Rows are points. The last column is the point's height on a tilted bowl or saddle (a function of degree 2), plus a little noise. Along how many of its main directions does it bend up, bend down or stay straight?
(in the rows, 128 means zero)

Points (18 x 4):
146  186  142  69
46  85  81  98
142  92  186  125
124  158  138  102
117  64  212  110
87  66  138  55
137  79  112  107
48  52  162  9
114  160  108  110
172  118  175  132
166  150  126  88
141  26  153  88
62  109  154  108
99  99  79  113
150  167  99  85
81  154  154  138
154  127  174  118
103  71  75  95
Directions: 2 up, 1 down, 0 straight

Points:
82  117  179  120  130
101  98  107  92  147
114  156  143  140  153
202  176  151  179  154
164  131  97  117  146
229  35  89  176  249
200  166  122  114  161
114  87  149  102  146
83  165  154  71  175
132  82  60  168  158
128  130  88  143  141
154  174  109  187  153
79  93  135  157  143
84  87  159  103  139
176  115  94  33  148
134  139  174  141  136
64  81  126  115  146
176  170  139  105  166
135  121  53  88  123
62  182  123  42  191
79  174  94  152  153
165  194  109  83  182
209  109  120  60  159
126  115  92  151  144
83  115  122  49  146
131  184  82  222  148
Directions: 1 up, 1 down, 2 straight

Points, 44 rows:
149  188  175  112  73  134  167
174  153  168  136  81  156  175
59  137  149  116  160  143  155
120  154  152  116  101  115  144
74  110  136  153  100  133  161
47  96  7  131  54  154  241
94  140  157  127  148  154  145
187  88  131  95  115  115  158
113  163  153  128  150  86  165
142  168  139  186  55  212  212
164  110  203  125  123  48  224
115  132  162  120  97  33  217
99  129  81  198  145  131  143
124  187  58  125  181  103  164
85  80  169  101  68  134  172
132  81  40  102  131  91  151
137  150  124  161  137  78  135
128  170  116  156  130  139  131
89  183  92  111  69  133  126
136  153  188  138  74  118  182
164  126  172  145  112  121  157
128  181  151  127  153  143  146
91  95  90  75  73  107  138
86  175  128  142  150  179  149
159  77  126  159  88  105  147
143  145  101  133  119  219  154
98  190  104  147  150  144  142
145  138  93  167  138  77  126
108  123  126  133  22  70  220
234  125  141  130  200  93  186
130  93  59  99  147  159  115
129  51  104  115  117  27  185
110  170  117  128  82  149  130
158  98  106  124  91  142  147
136  160  73  129  123  158  130
71  138  158  158  95  136  172
123  56  100  173  102  136  149
73  133  95  109  112  93  144
157  142  108  105  133  161  122
167  103  137  148  150  113  126
154  89  120  219  152  75  66
101  117  108  206  186  110  135
143  84  164  83  104  179  136
165  146  164  111  126  87  175
Directions: 4 up, 1 down, 1 straight
